Rows are points. A path goes straight from each point to the next, and from the last back to the first. The post is the endless flat space through its rows: a point in 2 columns, a line in 3, a plane in 4, and so on, so that a path can go around it. Count how often the path circles the post. Going back the other way cancels.

Post:
[[-10.3,-28.4,-3.6],
[15.3,12.4,-7.3]]
Path, 29 rows:
[[18.5,13.8,9.9],
[-13.6,-2.5,10.5],
[-1.2,2.4,-12.5],
[-1.4,-33.2,-23.4],
[7.1,-56.0,-7.8],
[3.2,-8.7,2.6],
[-12.7,-19.5,3.9],
[8.5,31.3,-19.2],
[-0.4,-22.3,-29.0],
[14.3,-24.4,-10.4],
[25.2,10.3,8.5],
[-22.4,-26.2,14.5],
[8.8,-9.2,17.3],
[8.6,-24.1,-9.9],
[-9.3,-47.2,-28.3],
[8.1,38.2,-9.2],
[9.0,18.1,3.5],
[7.7,-7.7,3.6],
[3.4,-26.1,-3.2],
[-20.8,-38.0,9.8],
[-1.7,13.1,-2.7],
[4.3,21.7,-20.2],
[-8.7,-42.3,-10.3],
[27.4,-7.9,-6.6],
[13.3,4.9,2.7],
[-33.4,-33.7,8.6],
[-15.8,-21.1,-19.5],
[-5.9,-37.6,-12.0],
[19.2,2.9,-6.0]]
Times around: 3

Post:
[[-5.3,5.3,19.7,14.7,19.8,-22.8,23.0,-9.4,13.1],
[-17.7,-12.0,6.8,-24.6,17.0,-11.5,-12.0,-26.4,15.5],
[-1.8,1.8,-6.8,-7.9,-8.1,18.6,-31.9,-3.3,-16.7],
[15.3,-4.3,2.7,20.0,-3.6,1.9,20.5,13.4,19.3],
[7.2,-6.1,-9.3,-13.9,18.1,23.6,-19.5,-12.2,-32.7],
[-10.3,-14.3,-12.7,-0.2,-36.0,18.7,-15.2,-15.2,-23.4],
[12.4,0.9,-21.9,21.9,-9.0,-4.6,3.1,7.3,-10.1],
[-40.6,-12.7,-0.5,0.0,0.3,4.8,14.6,-5.3,24.5]]
Path (29 x 9):
[[-28.7,-5.2,10.3,-7.6,12.2,-0.9,16.2,-44.5,10.2],
[-48.0,-16.5,-23.8,15.8,24.3,0.2,18.9,-16.9,-3.6],
[3.1,-23.0,11.9,-10.4,7.5,-15.5,-9.3,-24.4,6.3],
[-19.4,-22.3,-21.3,-34.5,6.0,33.2,-26.5,-1.1,-22.7],
[-28.1,-25.6,-14.9,2.5,-44.1,2.0,-40.8,5.2,-0.5],
[33.3,-34.2,15.9,21.7,23.6,-12.3,29.4,-23.4,0.9],
[16.9,29.1,9.2,25.0,27.0,8.4,20.7,3.3,9.7],
[24.5,4.3,6.1,-37.6,-20.8,32.4,-40.5,-10.3,0.8],
[-27.4,30.8,-0.1,0.5,-10.0,1.1,8.3,-9.6,10.8],
[-7.9,5.6,-13.1,0.8,-9.0,9.6,-29.5,-1.6,11.5],
[-15.9,-7.9,-5.5,-0.9,5.9,-3.8,-19.1,-8.2,17.6],
[-16.7,3.0,23.9,8.2,-15.3,-1.5,-3.8,-31.8,6.0],
[-36.7,-16.8,-3.2,-39.9,-18.7,23.9,11.6,-34.8,25.9],
[-7.7,-8.4,-0.9,-34.2,-11.5,-7.0,-2.6,-19.2,-10.6],
[-10.0,-12.7,3.0,-10.1,-6.2,-1.5,-11.5,-7.6,-3.7],
[-30.1,-28.1,-1.6,-41.8,-18.6,8.5,9.4,-33.6,28.6],
[-5.4,8.9,11.3,-30.4,-8.5,-10.8,-10.9,-41.2,-27.7],
[-21.9,6.2,-10.0,-22.1,0.1,20.1,-8.2,-37.5,0.8],
[-15.4,-10.5,2.3,-2.4,-12.7,-9.7,7.0,-34.3,4.6],
[-10.3,14.9,-1.9,1.4,17.3,20.5,41.4,-9.5,-4.3],
[-13.0,20.3,14.9,29.9,-18.3,21.8,25.9,43.2,16.0],
[16.9,-30.7,-20.5,-0.7,19.7,1.9,0.5,26.5,-1.1],
[-4.4,-16.7,16.8,-20.4,3.5,-8.1,-39.8,-44.4,-19.7],
[-20.5,-26.8,9.5,-10.7,3.5,-13.8,-13.6,-37.1,8.4],
[-49.9,-38.6,8.5,-7.3,1.9,3.4,15.7,-18.7,-1.6],
[-4.8,8.4,-29.1,-11.8,10.9,-17.0,-7.2,2.4,-36.9],
[3.3,17.2,8.9,-15.8,21.2,12.1,24.4,4.8,22.0],
[-30.0,0.7,-12.8,-5.5,-7.3,-6.0,1.3,-10.6,-25.9],
[15.2,22.0,0.3,-14.0,-4.2,36.7,-16.1,-4.2,-25.0]]
Times around: 0

Post, 17 rows:
[[22.6,-13.4,2.8,-14.1,-5.4,-16.7,9.0,-10.6,9.3,-5.0,-8.7,17.9,52.9,-12.7,12.0,-29.4,17.8,22.4],
[11.2,-2.0,10.7,-17.3,-17.5,-3.0,2.9,1.4,-19.8,10.2,-15.4,-0.5,13.9,6.5,3.4,2.7,26.2,6.2],
[4.0,15.4,26.2,-25.5,20.8,-7.2,-4.4,-12.3,-17.9,34.4,-8.0,19.8,0.0,-11.8,-24.6,7.2,7.4,-10.1],
[-2.8,-17.7,27.2,3.3,6.0,12.7,-25.2,-5.2,-30.7,4.2,-3.5,-14.5,-9.4,-8.3,-6.9,7.2,20.0,1.3],
[15.7,5.5,-10.7,-0.5,-2.7,9.5,-22.7,2.9,-18.4,13.8,-17.6,7.3,-14.8,1.7,8.9,-12.9,25.4,-33.5],
[-9.7,27.1,4.4,0.6,-11.7,-26.4,-28.2,-5.9,-14.9,-3.0,17.9,10.5,-6.9,-6.9,8.2,-9.9,9.6,-7.4],
[-17.7,0.2,6.5,-0.3,4.9,-2.5,1.5,-6.7,-1.1,-9.6,-1.7,-5.5,-11.6,-4.5,-24.7,2.5,30.7,7.0],
[1.9,24.2,-9.5,11.2,3.9,5.8,-14.6,18.2,-27.4,8.2,21.1,4.6,-11.8,6.0,-12.3,-16.9,4.3,-5.4],
[-19.1,1.7,4.3,-38.7,-6.3,-17.5,-3.6,2.1,-23.9,-29.0,27.4,-14.8,-2.9,-29.2,20.9,2.0,18.1,-21.4],
[6.7,5.2,35.8,3.4,-12.5,-8.2,-12.6,4.0,-13.2,38.9,-16.4,37.0,-11.5,-17.4,-10.9,32.4,-3.5,17.1],
[0.4,-7.3,22.7,1.8,12.6,2.1,-32.7,32.9,-12.4,22.9,-3.1,18.0,-1.0,1.9,-11.9,20.4,19.2,24.5],
[12.9,4.0,16.4,-6.2,-9.9,13.2,-14.7,7.7,14.5,17.8,-13.6,-15.8,-17.4,-6.9,-14.9,8.9,9.4,20.1],
[0.2,-7.3,2.8,-54.1,-25.6,-4.6,-7.5,-8.0,7.5,-47.5,-4.1,-31.3,-26.8,-9.2,15.9,0.5,-10.4,-18.6],
[19.9,-15.3,-30.4,-13.7,-10.1,-44.2,-8.0,-3.2,-13.1,-36.4,1.7,-37.5,-15.2,-13.8,33.6,-56.5,11.6,-0.8],
[36.3,-17.4,21.4,-4.9,-3.5,-25.4,8.3,0.0,21.2,8.9,-11.7,3.8,20.6,-4.9,-17.7,22.6,20.4,13.8],
[-12.0,-5.7,31.0,-18.2,-27.9,-3.3,-8.1,2.8,-1.0,-7.9,-11.9,-4.0,3.6,-12.6,-11.2,-1.8,15.7,-23.7],
[14.9,29.3,16.9,-9.5,-0.4,-1.8,-7.6,-14.3,-39.2,-9.1,-13.1,5.4,-15.7,-21.4,-44.9,24.5,43.2,-43.0]]
Path:
[[-3.0,12.9,57.5,0.8,-7.0,-19.2,-6.6,-1.1,-10.8,2.6,-9.1,19.9,1.4,-12.3,-47.9,9.7,31.0,-26.1],
[10.4,-5.1,29.2,-10.5,-16.8,-3.1,-28.4,5.4,-21.2,19.7,-2.1,35.1,16.1,-15.0,-3.6,-16.7,16.2,-23.0],
[11.6,-9.3,32.7,-7.0,-3.2,6.7,-1.9,-13.7,25.3,26.8,-39.5,7.0,5.8,-6.7,-24.8,10.6,50.8,-7.9],
[29.2,6.8,-2.9,-4.0,-0.2,-23.8,-24.2,27.3,-37.2,-53.8,20.2,2.2,0.5,-21.3,-0.9,-11.6,9.0,-1.4],
[19.9,-5.0,33.3,-42.9,10.1,-0.5,-6.4,4.7,-12.0,0.2,-6.3,5.5,-9.2,-9.3,-4.5,22.1,-0.1,2.2],
[10.4,-24.8,19.9,18.7,-25.7,-26.6,-9.7,2.4,-16.3,11.4,-4.3,32.0,18.6,-5.3,25.5,-28.4,21.5,26.4],
[-3.8,-3.1,31.8,-32.6,-19.8,-23.6,-18.3,-0.9,15.6,10.4,6.7,-16.8,36.9,17.9,3.1,-9.4,13.1,9.9],
[0.4,-1.7,9.4,-10.8,8.4,-20.0,9.3,-20.2,-29.0,31.8,-9.5,-10.4,-31.4,-32.6,-14.8,1.0,6.8,19.1],
[8.3,5.9,23.0,-12.6,-4.0,5.2,-35.2,2.2,-21.0,-19.6,-15.9,-2.8,-8.2,4.1,-36.5,-3.4,28.7,-18.7],
[-13.1,-17.9,16.2,-0.8,23.3,13.6,-31.8,-23.4,-10.1,5.6,-5.1,22.3,-15.6,-13.2,13.6,-19.0,16.9,-17.7],
[7.2,7.1,11.4,-35.1,-5.0,-6.0,-14.5,-2.1,-16.0,-12.3,10.8,-3.0,-22.7,-19.0,10.6,-12.5,-12.3,-10.7],
[18.2,29.1,-7.9,29.5,-18.4,-16.7,14.2,-19.2,-7.5,22.8,-0.9,26.7,-8.9,5.9,-41.0,15.4,47.6,30.2],
[12.0,-5.1,7.9,15.5,8.1,11.4,-13.1,11.4,-17.0,12.0,-6.9,-20.1,-4.6,4.5,-59.9,18.9,39.7,18.9],
[-24.1,-10.3,3.6,6.8,-13.9,11.1,-12.8,7.4,-20.8,-7.9,-2.3,-26.3,-16.3,-9.9,5.3,-6.6,1.1,11.7],
[-6.7,-23.5,18.4,14.4,-22.8,-22.9,15.6,31.4,47.7,5.1,-26.1,-10.4,16.5,9.0,-36.3,-25.7,18.3,9.8],
[-16.7,-3.5,-6.8,-19.5,3.9,-18.0,-19.9,13.3,-31.9,8.8,11.8,11.2,15.2,20.1,16.4,-11.3,3.7,-40.6],
[-7.0,-3.1,15.6,-17.3,-21.1,4.1,-29.9,23.2,27.7,16.1,-12.6,-6.8,-23.0,-5.4,-21.5,8.8,11.7,-9.0],
[22.0,-36.0,1.1,-49.0,-18.9,-17.2,30.8,5.0,-21.6,-19.1,2.4,-33.0,-12.7,-24.6,30.4,-11.4,17.4,8.6],
[-6.0,-2.3,21.8,-30.5,-3.4,6.9,-24.8,27.7,5.8,-3.0,-21.9,21.2,-3.3,-23.8,3.9,-16.8,26.3,-17.1],
[19.2,18.0,24.6,-22.5,-4.9,1.5,-21.5,25.0,-19.0,6.8,-11.1,-4.7,3.8,12.4,-3.8,18.4,14.9,-54.4],
[9.4,-2.5,-13.9,-12.7,-5.1,-34.9,4.9,-14.1,3.6,-30.7,5.1,-41.6,2.1,-19.3,6.0,-11.4,6.3,23.6],
[22.5,21.0,13.4,-44.8,-16.1,-10.3,5.1,12.6,-22.1,3.5,-15.9,-10.3,-16.7,-12.9,-2.9,-0.5,-14.0,-17.7],
[13.5,25.3,-12.0,-14.0,-19.0,-23.4,4.4,16.8,-25.9,0.3,-2.3,18.3,-6.8,16.1,9.2,-5.6,14.3,18.7],
[19.1,6.3,16.8,-28.3,-17.0,-22.6,-14.4,-13.0,-40.9,10.0,0.0,26.2,-0.5,7.7,14.0,2.9,26.0,-16.3],
[57.9,-25.9,-6.8,-11.3,7.3,-24.8,-0.9,-10.4,-36.2,-4.6,-10.0,-26.6,-24.3,-0.8,6.3,-24.5,-3.8,3.4],
[-10.0,-20.6,16.9,10.0,-16.7,41.6,-16.5,18.1,-15.2,-9.9,-20.5,-17.6,0.5,-3.5,-1.6,-37.3,28.5,19.9],
[14.9,-2.1,47.2,-7.5,-16.0,-17.5,-0.1,30.3,-9.8,-1.1,0.8,-43.7,-5.5,-30.0,-23.9,-10.7,-12.3,2.0],
[-14.2,13.3,19.8,-51.5,33.6,22.2,-32.3,-6.9,-22.3,9.6,-35.1,13.6,-46.0,-27.4,-21.2,14.4,-7.5,-12.3],
[-14.6,-0.7,38.0,6.8,-8.7,19.0,-13.4,11.0,-9.8,0.9,-10.7,38.0,-0.5,-8.4,-4.4,14.7,9.4,-46.5]]
Times around: 0
